Each row of a before or after table is a point. The points were changed in one or more steps. Then noise was added and the rows were shuffled. The steps act on columns, c1 being the first. What was done? A step turns or swaps two columns, mirrors them in a line or flattens them onto one, adds a multiple of one to another, or multiplies or shifts one. Angles are multiples of 10 degrees, from the lower column toward the higher: turns from -170 to 170, lines from 10 to 170 but not 90. Use the fewest steps. Two steps may share a column if one is a turn and the other turns, adds or multiplies; they go together, in the order done. Otherwise the lowest column goes first.
(in the rows, 128 means zero)

Before, 12 rows:
[[ 42  93]
 [ 18  70]
 [115 117]
 [124 132]
 [130 167]
 [103 196]
 [140 173]
 [123  97]
 [117  92]
 [106 134]
 [144 108]
 [143 177]]
After, 12 rows:
[[152 136]
 [110 130]
 [116 125]
 [ 10  84]
 [160 136]
 [108 126]
 [145 132]
 [113 127]
 [130 125]
 [137 123]
 [120 122]
 [ 44 103]]
Steps: flatten c1 and c2 onto the line at 20 degrees

Before (8 x 6):
[[173 128 184 117 180  75]
 [115  90 113  72  90  70]
 [122 115 193 142 123 167]
 [ 83 144  61 132 116 140]
 [108 118  64 169 130 131]
 [115 134 150  89  85 193]
 [119 101 153 134 169 180]
 [166  96 142 144 148 152]]
After (8 x 6):
[[173 168 151 154  93 136]
 [119 131  64 171 149 132]
 [ 60 123 107  71 127 194]
 [ 90 124  68 129 169 106]
 [ 56 164 150  94 119  76]
 [182 181 157 145 152 107]
 [236  97 191 118 100 166]
 [117 169 196 139 130 108]]
Steps: turn c1 and c5 by -70 degrees; multiply c1 by 1.6; turn c2 and c6 by -140 degrees

Before (14 x 11):
[[ 76 114 137 123 115 122  93 103 106  82 106]
 [145  99 106 132 124 149 120 126  94 163 139]
 [159 131 146 123  98 158 146 154  64 153 109]
 [128 129 143 113 107 124  56 114 112 120 130]
 [167 145 152 145 103 183 150 146 114 139 143]
 [109 169 126 130 100 132  70  74  72  84 106]
 [117 128 117 116 142 118 108  69 140 163 118]
 [160 112 118 142 164 154 129 164  95 167 131]
 [159  71  76  98 135 133 115 112 143 140 107]
 [163  92 101 121 126 154 156 145  94 162 177]
 [150  65 115  98 169 168 107  73 128 153 128]
 [136 102  78  62 179 157 117 107 143 158 137]
 [119 166 120 160 123 141  76  82 113  97 110]
 [142 150 152 130 124  99 102  98  87  82 120]]
After (14 x 11):
[[ 86 133 171 121 140 125 157 114  93 161 177]
 [ 86 114 117 124 206 131 144 143  64 154 109]
 [ 64 117 101 146 190 147 150 144 114 140 144]
 [143 137 133 116  68 128 108 162 140 162 118]
 [105 158 176  62   8 145 117  82 143 158 137]
 [ 87 108 189  97  12 146 108 126 128 152 128]
 [141 149  91 131 161 145  70 210  72  85 106]
 [101 133 165 133 136 133 120 136  95 165 138]
 [172 113 136 122 143 157  92 166 106  83 106]
 [ 86 128 147 143  67 127 128  51  95 166 132]
 [125 153  99 160 115 143  76 175 114  98 109]
 [102 145 204  98 105 113 117 134 142 141 107]
 [136 118  97 130 120  97 102 160  87  82 119]
 [131 115 121 114 166 123  58 167 111 121 130]]
Steps: mirror c1 and c6 in the line at 110 degrees; mirror c2 and c3 in the line at 150 degrees; multiply c5 by 2.5; turn c5 and c8 by -150 degrees

Before (10 x 20):
[[147 117 185 129 112 140 144 106 122 146 132  54 204 176 129 111 113  91
   73 125]
 [119 115 180 105  99 103 127 191 131  16 122  74  83 172 146  83 101  86
  137  79]
 [133 128 172 186 160 111 119 119 112 166  89 137 115 132 119 103 105  90
  146  87]
 [141 138 183 143 123  99 123  96  97 154 112  25 245 141 148 120 103  94
  114  94]
 [154 134 164 121 104 156 114 175 125 166 173 111  92 129 117  98 120 155
  139 187]
 [154 125 153 147  97 124 130 113  92 147 151 149 115 134 128 112 100  85
  140  65]
 [ 79 181 180  91 114 131 116  98  93 177 124 137  82 150 111  83 203 138
  135  76]
 [135 205 175 207  89 113 172 147 106 167 115 144  95 135 181 115  89 118
  146 179]
 [124 120  48 117 104 110 137 101  88 174  92 101 139 130 186  90  95  91
  133  96]
 [150 163 181 137  94 212 136 151 125 144  91 149 126 130  99 106 154 161
  138  72]]
After (10 x 20):
[[160 139 185 142 127  94 126 120 113 154 110  26   5 132 154 123 104  94
  156  95]
 [152 117  53 122 153 112 124 147 137 172  91 105 111 126 189  91  97  89
  169  91]
 [144 120 186 129 152 137 128 114  78 146 130  53  49 182 121 114 112  91
  133 122]
 [202 126 153 148 157 125 110 147 136 152 146 148 134 134 123 117  97  83
  164  60]
 [116 175 177  90 126 130 108 171 138 178 121 137 161 148 110  85 207 137
  169  70]
 [154 119 188 106 144 102 109  84 139  12 121  66 189 177 145  85  97  83
  133  79]
 [159 130 167 190  95 111 142 145 149 171  85 136 135 142 115 105 109  84
  145  80]
 [114 139 164 121 139 159  96  88 141 171 171 113 178 127 126  99 112 152
  130 179]
 [192 161 175 136 154 215 110 104 137 145  89 147 140 126  94 108 153 163
  132  77]
 [ 96 206 178 209 178 112 144 121 145 168 115 149 166 137 181 110  90 120
  146 175]]
Steps: add -0.7 times c20 to c1; mirror c5 and c7 in the line at 70 degrees; turn c8 and c13 by 160 degrees; turn c9 and c19 by -90 degrees

Before (9 x 48):
[[ 72 124 145  90  70 116  95 162 196 132 107 116 122 122 142 118 163 137
  160 109 108 133 161  63  44  88 164 102 156  96 128 140  94 157 183  87
  107 103 106 116 147  97  97 147 125 107  96 137]
 [126 160 144  72 130  91 190 161 112 123 161 214 120  99 148 186 150  83
  156 110 101 166 145 154 124 171 134  85 185 181 123  85 158 123  98 130
  167  99 108 172 132 127  97 110 188 136 145  87]
 [119  72 117 134 119 124 201 142 143 129 167 129  95 211  61 145 124  97
   83 131  93 153  99 142  65 129  62 163 116 178 101  33 185 199 168  41
   89 146 115 186 141 116 151 212 209  62 192  78]
 [128  78 112  58  87 185 191  67 210  68 173 128  90 215 117 201 143 158
  164 138  89 157 142 165 135  93 155  95 185  95 144  33 109 108 112 105
   57  83 169 149 145 103 131 113 152 176 186 166]
 [ 73 167 113  85  75 134 184  89 140  94 138 144  91 186 119  98 145 116
  174 172 132 115 120  95 144  92  63  71 131 184 159  76 155 122 131  73
  150 149 104 141 144  83 133 185 132  80 179 147]
 [107 157 132  95 142 114  89 110 103  99 157 153 131 123  85 204 107 146
  111 130 130 108 160  93 147 116 166  98 122  95 197 151 166 111  89  96
  149  75 136 165  54 112  77 105 107 138 102 110]
 [168 124 155 121 101 103 103 108 161 168 175 114 185 210 128  91 120  76
  110 141  56  84  75  95 151 130  89 131 132  87 172 114 126 156 135 119
   79 142 140 123 130 118  90 176 111 147 123 164]
 [173  72 116  77  47 180 107 168 124  67  84 163 162 153 111 100 165 156
  154 141 133 138 154 104  47 180 170 143 111 155 135 121 154 117 135  76
   98 110 123 212 133 176  93  98 132  70 179 106]
 [ 76  96 186 140 149 150 146 123 147 115 144 172 137 203  98 105 118 152
   87 209 107  95 130 143  56 104  68 156 119 154 105 143 144 174 130 122
  136  43 166 117 115 173  58 157 143 126 189 109]]
After:
[[168 124 154 121  96 103 100 109 164 165 177 127 185  52 127  87 118  77
  112 136  60 128  73  94 151 130  93 133 134  90 169 119 126 157 139 113
   84 144 136 148 130 112 171 177 114 142 125 161]
 [133  81 112  58  85 189 194  64 207  70 173 144  90  54 116 203 141 158
  165 136  90 127 142 166 139  92 154 102 184  91 142  57 110 108 110 105
   56  84 167 174 188  79 137 114 149 174 192 167]
 [ 74 167 114  85  78 132 182  86 145  95 135  99  89  77 121  99 143 116
  173 172 128 127 121  95 145  94  66  70 130 190 160  86 153 113 132  71
  150 152 103 157 172  39 110 189 132  82 178 150]
 [ 77  96 184 136 148 152 143 121 146 118 143  54 140  54  96 105 112 146
   89 210 104 128 129 143  54 104  66 155 117 153 106 138 142 171 132 127
  131  40 167 144 103 217 170 160 141 141 193 105]
 [110 157 134  94 141 116  90 109 106  99 157  86 140 147  84 206 108 146
  110 127 129 123 165  95 146 115 166  99 122  98 193 114 162 113  78  96
  150  77 138 169  57  98 163 103 111 143 104 107]
 [121  75 116 126 117 122 205 142 142 126 162 118  98  67  60 146 126  96
   79 136  92 128 103 143  67 130  61 163 122 175  98  49 189 200 181  44
   86 150 118 206 189 111  95 211 207  63 193  81]
 [170  72 118  80  47 178 111 167 125  70  83  64 164 132 110 102 162 159
  156 143 137 131 151 104  47 181 168 144 108 155 135 127 154 119 136  72
   97 106 123 214 140 220 131 101 132  86 182 109]
 [126 157 146  75 132  92 190 161 114 122 160  44 122 168 149 187 147  85
  157 115 100 131 147 150 122 169 130  79 186 180 123  96 161 125  90 127
  165  93 106 161 154 127 115 115 189 164 152  87]
 [ 74 118 147  85  76 117  96 167 194 134 105 118 115 131 141 119 163 138
  159 114 111 126 161  58  42  89 162 105 157  95 125 147  98 154 199  83
  106 101 105 115 134  70 155 149 126  98  96 132]]
Steps: turn c12 and c46 by 20 degrees; turn c12 and c43 by -150 degrees; mirror c14 and c40 in the line at 80 degrees; multiply c22 by 0; turn c32 and c41 by -30 degrees; multiply c35 by 1.3; multiply c42 by 2
